Each row of a before or after table is a point. One or more steps were done to the points. Then noise was added and the rows were shuffled. The steps act on columns, c1 being the first. What was done? A step turns or swaps two columns, mirrors them in a line or flattens them onto one, adds a multiple of one to another, or multiplies or shifts one. Angles are multiples of 10 degrees, from the lower column toward the higher: turns from -170 to 170, lines from 10 to 170 but not 90. Use the fewest steps. Two steps may share a column if one is a turn and the other turns, adds or multiplies; they go together, in the order done. Otherwise the lowest column goes first.
(in the rows, 128 means zero)

Before (12 x 2):
[[ 71 132]
 [149 158]
 [173 103]
 [181 120]
 [126 166]
 [146 126]
 [136 150]
 [117 136]
 [115 139]
 [141  89]
 [ 81 101]
 [154 113]]
After (12 x 2):
[[137 117]
 [ 90 143]
 [129  71]
 [100  80]
 [149 137]
 [103 172]
 [165 127]
 [138 113]
 [160 147]
 [124 147]
 [121 183]
 [112 153]]
Steps: swap c1 and c2

Before (8 x 6):
[[113 153 161 143  75 118]
 [ 78 107 146 129 144 103]
 [ 73 139 127 108  70 123]
 [140  83 145 103 108 168]
 [130 133 119 139  92 135]
 [ 78 114 153 140 139 130]
 [191  99 141  81 108 158]
 [100 166 134 112  88 145]]
After (8 x 6):
[[135 134 142 141 109 128]
 [140 166 151 112 103 158]
 [ 96 107 128 129 128 174]
 [168 101 145  81 110  72]
 [113 139 154 108  95 181]
 [119 115 132 140 121 177]
 [168  82 147 102 107 122]
 [116 152 168 142  82 139]]
Steps: turn c1 and c6 by -80 degrees; flatten c3 and c5 onto the line at 130 degrees

Before (11 x 9):
[[133 112 152  79 157 135  99 153 140]
 [174 123  89  73 122 168 159 161  98]
 [166 183 126 154 138 154 101 114 127]
 [123 153 112 141 106 105  96 160 137]
 [181 126 102 104 153 107 128  94  86]
 [142 137 142 156 139 129 177  89  78]
 [ 99 161 109  98 157 171  99 172 158]
 [109 107 149 102 107 106  99 165 151]
 [124 177 136  81 131 131 110 118 125]
 [172 120  72 106 112 141 100 109 159]
 [138 122 138 117 146 120 165 161 165]]
After (11 x 9):
[[ 98 120 139 117 146 120 165 165 150]
 [112 114 153  83 154 137 101 155 133]
 [125 108 152 104 110 104  97 168 158]
 [132 160 112  99 156 169  94 175 169]
 [127 153 114 141 106 104  97 160 138]
 [115 128 105 104 156 106 129  93  62]
 [148 136 140 155 139 130 178  87  80]
 [ 74 120  72 104 110 141  97 108 121]
 [116 124  87  69 124 166 158 157  78]
 [133 178 135  82 133 131 108 116 128]
 [ 99 188 126 154 139 151 105 117 101]]
Steps: mirror c1 and c9 in the line at 110 degrees

Before (12 x 12):
[[122 101  85 156 132 113 135 182 167 151 115 134]
 [121 108 142 198 163 139 160 194 138 137 143 148]
 [141 190 106 142 139 135 133 133 121 122 178 133]
 [145 182 115 138 105 122 110 121  85 131 155  74]
 [151 163 128 140 154 127 156 108 123 128  97 121]
 [136 166 124 139 153 108 132 102 121 157 171  89]
 [ 97 199 118 125 126 125 140 119  83 164 158 115]
 [146 146 168 133 113  80 182 106 137 126 126 141]
 [125 188 136 162 121 129 104  85 113 141 150 124]
 [169 111 128 160 152 134 151 166 124 175 124 177]
 [150 136 162 100 108 145 145 106 172 128 116  94]
 [155  96  76 193 132 174 174 146 133 163 130 150]]
After (12 x 12):
[[121 108 143 198 163 192 161 106 138 137 142 149]
 [136 166 124 139 154 106 132 152 121 156 171  89]
 [142 190 105 142 139 132 133 119 121 122 178 133]
 [144 182 115 138 105 123 110 135  84 130 156  74]
 [155  97  76 193 133 138 174  79 132 163 129 150]
 [126 189 136 163 121  86 105 135 112 142 151 124]
 [122 101  86 156 132 184 135 135 167 151 115 134]
 [ 96 199 117 124 126 119 140 133  83 164 158 115]
 [151 163 128 140 154 108 156 131 122 127  97 120]
 [168 111 128 161 152 165 151 116 124 176 124 177]
 [146 146 167 132 113 114 183 178 136 126 125 141]
 [150 135 161  99 109 103 145 114 172 129 116  94]]
Steps: turn c6 and c8 by -100 degrees

Before (13 x 18):
[[109  96 132 113 130 145 136  39 121 114 167  99 144 185 175  85 139 149]
 [123 134  99 155 121 154 102 124 114  77 181  94 133 172 128  51 160 166]
 [141 134 111 159 105  93 137 126 128 112 104 170 150 150 130 173  79 159]
 [125 186 159 139 133 120 153 157 140 112 162 145  67 100 121 140 124 127]
 [133 170 122 116  78 101 144 111 116 137 185 122 132 117 101 135 144 168]
 [125 139 146 138 159 135 135 123 153 104 126 112 147 133 136 105 162 119]
 [105 154 161 186 106 160 127  88 112 113 136 101 100 138 131 156 177 132]
 [116 128 161 141  63 133 194 118 129 136 151 124 102 138 142 111 154  98]
 [105 143 175 123 112 169 143 112 146 107 127  95 112 136 123 157 122 129]
 [ 80 148 126 178 129 137 147 163  86 184 110 132 116 119 150 138 120 108]
 [148 124  57 164 121 155 103 104 135  94 107 134  93 138 136 139 112  92]
 [137 176 116 119 127 154 146 117  96  99 105  87  82 120 191 174 122 144]
 [117 161 106 116  76 122 106  78 122 147 124 155 102 177 159  48 126 133]]
After (13 x 18):
[[116 114 159 151  64 111 192 145 130 137 151 127 101 139 135 139 153 153]
 [124 123  97 148 123  56 102 152 116  81 181 151 133 172 123 166 160  82]
 [ 78  97 128 176 128 128 146 192  86 184 107 109 114 115 121 118 118 131]
 [133  48 114 127 126 137 146 145  96  98 104 168  83 120 119  72 123 114]
 [109 106 133 117 129  85 133  68 120 113 164 159 140 189 179 152 139 108]
 [133 127 119 109  78 152 147 141 116 139 186 135 132 114  79 136 141  96]
 [116  86 103 107  79  80 103 109 123 146 125 109 100 178 112 193 127 131]
 [101 126 172 131 112 116 139 140 147 110 129 156 112 134 114  78 122 129]
 [149 122  54 171 122 115 103 137 137  96 106 110  91 138 134 104 109 151]
 [104 115 161 185 108 123 131 119 111 113 137 136 101 136 105  89 177 101]
 [124 116 148 145 155 108 133 155 154 102 127 138 149 135 125 138 164 134]
 [140 123 111 132 105 185 136 154 121 109 100  78 151 150 125 117  78  96]
 [126 103 158 132 131 143 152 182 142 111 161 108  69  99  73 123 122 128]]
Steps: mirror c2 and c15 in the line at 120 degrees; turn c4 and c12 by -160 degrees; turn c4 and c18 by 160 degrees; turn c6 and c16 by -140 degrees; shift c8 by 30

Before (13 x 24):
[[118 138 114 104 126 125 115 194  91  94 147 119 116 120  78 187 148 110
  171 135 149 104 135 148]
 [164  97 139 150 171 128 172 111 136 125 140 129 109 129 176 117 115 102
  137 162 144 117 158  62]
 [117  55  80 135  93 132 113 137 137 142 152 173 146 107  86 110 162 108
  155 105 101 152 134 125]
 [174 116 137 168 166 122 143 170 155 126  97 151 139 118 162 105  94  65
  151 158 164 139 168  91]
 [ 78 162  80  78 125 114 130 207  76  92 104 120 117 126  77 132 185 103
  164 162 157 120 131 134]
 [143 100 140 151 138 132 113 113 145 153 139 139 134  95 138 128 132 110
  162 143 150 146 202  51]
 [176  88 141 135 110 167 124 116 138 150 127 172 132 124 158 128 115 137
  117 148 121 166 180  75]
 [ 97 151  92  96 122 104  96 177 130  62 134 115 113 123 102 144 142 148
  158 143 178 120 122 127]
 [144 161  96 113 140  90 117 157 136 101 109 119  98 130 105 158 120  93
  156 195 133 110 147  99]
 [117 105  76 151  93 144 110 138  89 122 184 176 166  84 111 122 134 112
  131 128 109 153 147  98]
 [157  92  97 165 108 169 125 115 121 170 130 129 147  88 121 109 112 136
  152 133 128 142 138  90]
 [134 104  86 107 138 111 106 142  96 146 151 150 168  90  89 116 144 137
  132  97 103 159 144 129]
 [146 130 161 153 118 125 168 121 151 141 123 143 132 127 128 104  82  98
  136 132 135 130 174  68]]
After (13 x 24):
[[116 104  75 128  93 144 110 137  88 122 184 176 166  58 112 122 134 112
  129 128 111 153 146  97]
 [175 116 136 128 167 122 143 173 156 173  96 151 139 111 162 106  94  66
  135 158 164 141 169  91]
 [ 98 152  91 129 120 104  96 182 130  85 132 114 113 120 102 144 143 148
  137 143 177 118 121 128]
 [144 162  96 129 138  90 116 161 136 202 110 118  98 131 104 158 121  93
  135 195 132 108 147 101]
 [143  99 138 127 138 133 111 121 144 176 140 139 134  76 138 130 132 109
  126 142 149 145 203  51]
 [117  53  81 126  93 132 113 142 138 108 152 174 148  95  87 110 163 109
  130 105 100 151 132 125]
 [117 138 113 131 127 124 117 198  91 106 147 119 117 114  78 186 147 110
  141 135 150 104 134 150]
 [133 105  85 129 138 111 106 142  96 100 152 149 168  67  88 117 143 138
  129  96 101 158 144 130]
 [146 131 160 129 118 127 167 123 153 148 124 144 132 127 128 103  81  99
  127 131 135 130 174  67]
 [ 77 161  80 128 125 114 130 211  76 143 104 120 117 125  79 133 186 102
  143 163 158 120 129 134]
 [156  92  97 130 107 168 125 119 120 179 132 129 147  64 122 109 110 134
  125 133 126 142 137  90]
 [165  99 142 126 170 130 171 113 136 177 138 129 109 130 177 117 115 102
  126 161 144 118 159  62]
 [176  87 141 128 110 167 125 114 138 180 129 172 132 122 158 129 113 138
  127 147 121 166 180  74]]
Steps: multiply c4 by 0; flatten c8 and c19 onto the line at 10 degrees; add 1.5 times c20 to c10; multiply c14 by 1.6

Before (9 x 48):
[[115 165 152 138 107  98 151 123 167  88 101 108 128 120 116 104 178  83
  114 144 148 131 129  83 148 150 165 143  88 147  97  81 135  96 141 108
  152  90  72 181 139 108 148 125  98 103 110 162]
 [150 159 107 184  90 121 112 167  76 173 114 128  89 120  96 103 132  94
   75 119 166 156  71 146  62 111  92 148  81  65  89 156 153 124 139 120
  134  70  86 155 141 127 139 131 120 133  84 178]
 [101  96  82 145 143 125 109 150 161 126 119 155  51 149  81 163 126 168
  142 155 142 154 138 137 119 166  94  92 128 175 150 115 185 160 111 123
   56  83 108 134 111  93 108 119 162 163 146 110]
 [ 95 168 178 120 134 108 134 104 133 144 136 120 133 143 153 115 143  91
  115 162 117 137 168 114 139 163 146 134 153 142 114  93  90 150 143 117
  131 158 118 120 165 131 141  78  91  89 145 127]
 [132 142 136 168 115 138  92 163 136 137 131 140  92 159  80 171 116 152
  112 181 152 136 153 140  98 182 105 109 141 144 139  83 182 167 102 126
  104 122 151 117 103 150 110 128 148 143 134 130]
 [122 166 178 138 117 111 121 111 161 123 143 132 130 117 127 133 175  71
  158 157 166 132 135  95 158 140 139 128 110 135 120  96 119 118 167 147
  138 107 110 177 176 115 165  76 109 106 152 123]
 [111 164 177 159 152 112 155 121 162 162 117 135 164 169 154 112 163 114
  124 170  91 160 160 113 153 159 135 100 138 152 158  96 108 132 141 159
  151 144 119 130 143 149 161 101 120  93 149 114]
 [156 135  83 198  95 171 116 191 113 188 124 150  60  83 101 135 118 130
   77 121 104 172  92 181  96 144  94 107 106 129  88 142 150 164 111 157
  134 129 116 132 123 135 123 135 108 158 119 150]
 [101 177 179 119 123 103 140 124 149 128 136 132 132 146 140 103 151  93
  138 165 118  83 136  91 157 145 126 108 115 150 140 108 123 136 131 120
  150 130 124 161 146 115 172  74  91 103 183 162]]
After (9 x 48):
[[121 165 178 138 117 111 120 110 161 123 141 132 130 118 127 133 174  70
  158 158 166 131 135  94 157 141 139 129 108 135 104  96 118 117 167 147
  139 106 109 178  88 115 163  76 108 107 152 124]
 [131 142 137 168 116 138  92 164 136 137 130 139  93 159  80 172 115 152
  113 181 153 136 153 141  98 181 105 109 140 145 136  82 183 169 101 127
  105 123 152 119 154 149 111 129 147 142 134 129]
 [102 177 179 120 123 104 141 125 150 128 136 132 132 146 140 103 151  93
  138 165 118  84 136  91 156 146 126 108 115 150 107 107 122 136 129 120
  150 131 124 161 122 114 172  73  92 104 183 163]
 [117 165 151 139 106  98 151 123 167  89 101 108 127 119 116 104 177  82
  115 143 148 131 129  83 148 149 165 142  88 147 143  81 135  96 141 108
  152  90  73 181  99 108 147 124  98 103 109 163]
 [157 135  83 198  94 171 115 190 113 188 124 150  61  84 101 135 118 130
   77 120 104 172  92 181  98 145  94 108 105 129 162 141 150 163 112 157
  133 130 116 132 106 134 123 135 108 159 117 150]
 [ 97 167 178 121 133 108 135 104 134 144 135 120 133 144 153 115 143  90
  114 162 117 137 168 115 139 163 147 133 153 143 117  94  90 150 142 117
  131 158 119 121  91 131 141  78  91  88 145 127]
 [102  97  82 146 143 127 110 151 161 126 120 155  50 150  81 165 124 167
  142 155 141 154 139 137 118 166  95  91 128 175 122 115 183 161 111 125
   57  83 106 134 155  92 108 119 164 162 146 110]
 [151 160 107 183  90 121 112 167  77 173 114 129  90 121  96 104 133  94
   75 119 165 156  71 146  61 110  90 147  80  65 150 156 154 124 139 120
  133  70  86 156  93 128 138 132 119 132  84 179]
 [110 163 178 158 152 111 154 121 163 163 116 135 165 168 155 110 162 115
  123 171  91 160 160 111 152 158 136  99 137 154  95  95 110 132 141 158
  151 144 119 129 137 149 162 100 120  95 149 114]]
Steps: turn c31 and c41 by 140 degrees

Before (9 x 64):
[[ 83 127 163 112 162 130 133  73 125 101 144 105 138 131 153  91 175 137
  143 162 100  86 117 122  95  60 147 129 136 147 122 131 101 109 121 123
  174 153 167 120 191 131  88  95 122 175 129 124 183 132  95 155 105 130
  128 104 117 155  98 136  64 119 124 102]
 [ 97 135 143 159  88 135 140  99 128 102  98 131 158  92 115 140 146 158
   85 140  78 149 107 108 115 124 137  92 110 127 135 152 132 106 117  86
  122 170  79 175 133 141 134 100 168 139 125 120 122 125  76 149 163 133
  103 140  73 119  99 145 144  88 119 136]
 [136 147 108 165 142 139 132 158 139 176 129 135 164  76  78 144 111  83
  157 148 140 130 106  87 141 123 153 155 160  97 157 122 135 154 145  97
  117 110 137 157  95 135 152 206 133 136 106 151 140  99 142  78 116 130
  182 188 114 142 142 135 134 125 142 135]
 [ 97 131 101 120 175  79 174  95  91 159 134 184 167 134 149 124 181  74
  115 158 116 126 150 192 146 113 143 115 171 106 107 163 113 151 164 114
   97 168 137 134 157 124  77  78 151 110 136 171 128  92 120 116 141 109
  110 147 177 145  95 152 135 124 144 156]
 [151 121 123 184  98 124 131 111 151 139 144 129  89 129 120 153 174 139
  129 133 105 152 134 129 132 179 164 141 167 137 127 123  88 104 142 127
  133 132 146 129 137 114  69 146  92 193 111 119 162 113  46 140 126  78
  203 135 144 124 118  68 111 131 108 146]
 [112 118  86 135 115 172 126 185 121 104 145 167 119  71 126 130 151 150
  108 114  79 130 151 156 158 108 137 122 100 116 124 147 139  91 120 116
  137 127 135 171 101 173 141 121 131 106 108 127 178 160 122 130  99 125
  143 139 130 105 149 116 139 133 186 116]
 [128 115 114 124 186 108 131 217  65 112 158 179 121  78 116 159 152 111
  151 109 109  78 107 110 137 163 115 108  87 113 122 132 155 126 138 155
   89 116  67  96 134 136  60 114 173 126 144 126 125 103 169 144 123  97
  117 137 129 131 164 161 108 172 136  71]
 [149 157 116 134  99 115  98  69 142 112 150 144 141 119 120  97 120 159
  172 189  62 142 101 165 102 159 161 117 116 168 147 128  82 101  93 157
   67 131 163 206 184 148 125 154 144 136 143 113 133 142  94 116 149 143
  102 120  88 163 198 173 129 153 135 143]
 [136 103 107 106 121 119 160 138 111 126 157 138 200 104 130 168 160 122
  110 149 125 151 144 131 178  95 143 104  45 146 134 190 120 139 135 139
  108 134 118 138 122 111 122 132  98 164 117  91 111  69 156  98 174 119
   98 127 146 126 146 122 138 191 125 150]]
After (9 x 64):
[[168 129 162 112 162 129 133  75 126 102 145 107 138 131 155  90 175 135
  143 163  99  85 117 123  95  61 147 128 136 149 122 129 101 109 103 122
  172 154 166 120 191 131 113  97 120 176  97 124 185 133  96 155 104 129
  127 103 116 156  98 136  92 119 125 103]
 [158 135 142 160  86 135 140 100 127 102  99 130 158  93 114 142 148 157
   85 138  80 150 107 107 117 123 138  91 110 129 136 151 133 106 115  87
  120 171  79 176 132 141 129 101 167 138 135 120 122 125  73 149 163 135
  102 140  71 121 100 145 137  87 119 136]
 [128 131 102 119 175  80 174  96  92 159 133 183 167 133 147 122 181  72
  115 159 118 127 150 192 146 113 144 116 169 105 108 163 113 151  82 113
   98 167 136 134 160 124 108  76 152 110 134 170 131  92 120 117 141 109
  110 146 177 144  95 153 135 123 144 154]
 [119 102 107 106 121 120 160 137 112 127 158 138 199 102 131 167 159 121
  112 150 123 150 143 130 177  95 144 104  46 146 135 189 120 140 129 138
  109 135 118 137 122 111 125 130  98 165 127  92 112  69 157  97 172 121
   98 127 147 127 145 122 130 190 125 151]
 [102 121 121 184  96 125 131 110 149 139 144 130  88 128 121 153 173 137
  129 134 105 151 137 130 133 179 164 140 166 137 126 123  88 103 131 127
  133 132 147 128 138 115 104 144  92 192 112 119 163 114  47 139 124  78
  202 136 143 125 118  67 109 131 107 143]
 [112 146 109 165 141 140 132 159 138 176 129 135 165  76  77 145 112  82
  156 147 142 129 107  88 139 123 152 156 161  99 156 122 136 154 120  97
  117 110 137 158  96 135 139 207 131 137 122 151 139 100 142  78 114 130
  182 188 114 141 141 136 119 123 140 135]
 [123 116 117 125 187 109 130 216  66 112 158 180 120  79 116 158 153 110
  151 108 109  76 107 110 137 163 113 107  86 113 122 132 156 124 121 155
   89 116  67  96 133 136 102 115 174 126 126 127 128 101 169 146 122  97
  114 137 131 133 164 159 123 172 136  70]
 [134 159 116 135  99 116  98  70 142 113 151 143 142 117 119  96 120 159
  174 187  61 141 101 167 103 158 161 116 116 168 148 128  82 101 169 158
   65 130 164 207 186 148 126 154 145 134 133 113 134 141  95 116 147 143
  102 121  88 162 197 172 136 154 136 141]
 [144 117  86 135 115 172 126 185 122 103 143 165 118  71 126 129 150 151
  108 115  79 130 152 159 159 105 135 124 101 116 124 148 140  91 126 117
  138 126 134 171 101 173 133 122 130 105 126 129 178 161 122 130  99 126
  143 138 131 104 151 116 124 134 185 118]]
Steps: turn c1 and c35 by 140 degrees; multiply c43 by 0.4; flatten c47 and c61 onto the line at 50 degrees
